Every row gives one point. To make a cloud, some directions were put in groups of two or more. Within a group, all points are equally far from the middle, so they leave a hole (a ring in 2 directions, a hollow ball in 3). The other directions are filled evenly. Then the cloud was stretched, turned, moved and blurred a little. How many holes are there, and how many directions does each take, smallest first?
In the rows, 128 means zero.

Cloud (13 x 2)
[[176 144]
 [177 140]
 [116 151]
 [172 106]
 [108 133]
 [179 122]
 [140  92]
 [164 157]
 [139 163]
 [119 102]
 [136 163]
 [179 129]
 [164 157]]
Holes: 1 (2)

Cloud (20 x 3)
[[146 131 189]
 [ 77 128  79]
 [107 108  79]
 [108 183  90]
 [155 138 158]
 [120  72 172]
 [135 153 107]
 [132  93 104]
 [155 112 183]
 [112 122 167]
 [151 121 170]
 [139 169  95]
 [147 125 145]
 [151 136 168]
 [166 138 157]
 [125 160 124]
 [143 133 159]
 [158 167  95]
 [143 105 117]
 [ 93 134 166]]
Holes: 0

Cloud (31 x 4)
[[142 107  89 110]
 [133 176 164 104]
 [139  87 131 163]
 [106 149 141 182]
 [110  96 177 141]
 [140  87 136 163]
 [168 102 145 152]
 [108  97  93 119]
 [128  98  90 114]
 [158 165 156 162]
 [134  98 146  88]
 [146  92 170 118]
 [133 175 105 156]
 [103 101 107 163]
 [110  98 167 163]
 [157 155 149  88]
 [103 177 124 106]
 [172 131 170 118]
 [150  88 159 149]
 [117 170 114 168]
 [157 161 165 101]
 [156 165 114 160]
 [118 181 110 109]
 [131 167 160 172]
 [171 106 159 143]
 [ 97 150 180 130]
 [150 169 103 152]
 [121 180 103 116]
 [106  98 101 156]
 [103 151 183 144]
 [ 89 120 168 115]]
Holes: 2 (2, 2)

Cloud (30 x 4)
[[143 169 145 166]
 [129 174 104  75]
 [129 182 126 104]
 [138 174  95 113]
 [138 118 142 175]
 [ 95 178 102 140]
 [ 83 138 139 114]
 [ 86 141 121  94]
 [132 180 105 152]
 [147 132 158 135]
 [150 122 104 172]
 [136 124 159 148]
 [131  81 107 115]
 [123  88  72 108]
 [134 177 109  85]
 [ 90 111  74 123]
 [152  99 138 112]
 [121 107 152 100]
 [154 141 156 126]
 [153 160 156  96]
 [110 145  69  92]
 [141 176 136  81]
 [162 150 122 146]
 [144  98 146  86]
 [178 157 120  84]
 [ 90 159 105 103]
 [116  95 102 183]
 [ 70 164 105 154]
 [ 81 173 131 140]
 [105 115 156 125]]
Holes: 1 (3)

Cloud (56 x 6)
[[124  93 106 142 161 146]
 [124 164 140 160 164 146]
 [162 143 132 194 118 135]
 [156 114 109 125  84 186]
 [115 126 112 107 142  78]
 [123  79 120 152 142 137]
 [162 140 145 180 143 151]
 [145  90 114 106 165 152]
 [ 86 151 119 158 138 174]
 [143 134  72 143  95 150]
 [160 121  96 172  94 145]
 [109 114 123 113  79  71]
 [ 84 156 109 161 120 144]
 [181  97 139 156 100 108]
 [178 149 133  79 119 155]
 [158 135 176 150 142 118]
 [138 141  75  92 112 130]
 [114 110  96 129  77 139]
 [175 150  98 105 151 157]
 [169 130 121  79  98 167]
 [152 187 113 130 135 173]
 [175 100 120 116 128  88]
 [162 191 110 128 120 118]
 [179 133 120 124 172 189]
 [161 133 159 193 108 102]
 [152 159 167 119 140 102]
 [143 122  94 106  80 163]
 [163 141 169 147 149 115]
 [110 171 153 102 101 174]
 [112 179 147  91 117 153]
 [137 130 184 134 155 153]
 [168 127 101  86 140 129]
 [145 156 166 117 163 139]
 [ 87 135 143 119  90 156]
 [181 129 121 136 164 163]
 [150 111  85 158 135 168]
 [136 146 159 170 156 116]
 [ 97 134  93 123 160 162]
 [163 154  89 128  66  97]
 [140  94 114 120  77 122]
 [ 86 176 104 142 106 107]
 [124 100 119  80  97 155]
 [149  94 123  84 101 146]
 [150  97 116 113  80 142]
 [170 119 123 132  68 116]
 [143 184 149 117 101  73]
 [163 145  72 155 125 105]
 [111 142 150 165 164 153]
 [131  71 137 114 127 147]
 [135 122  90  78 162 176]
 [156 106 114  88 118 102]
 [ 83 142 118 106  96 164]
 [117 174 152 113  91 148]
 [107 169 124 175 145  93]
 [161 145 116 171  90 156]
 [167 182  99 131  83  93]]
Holes: 2 (2, 3)
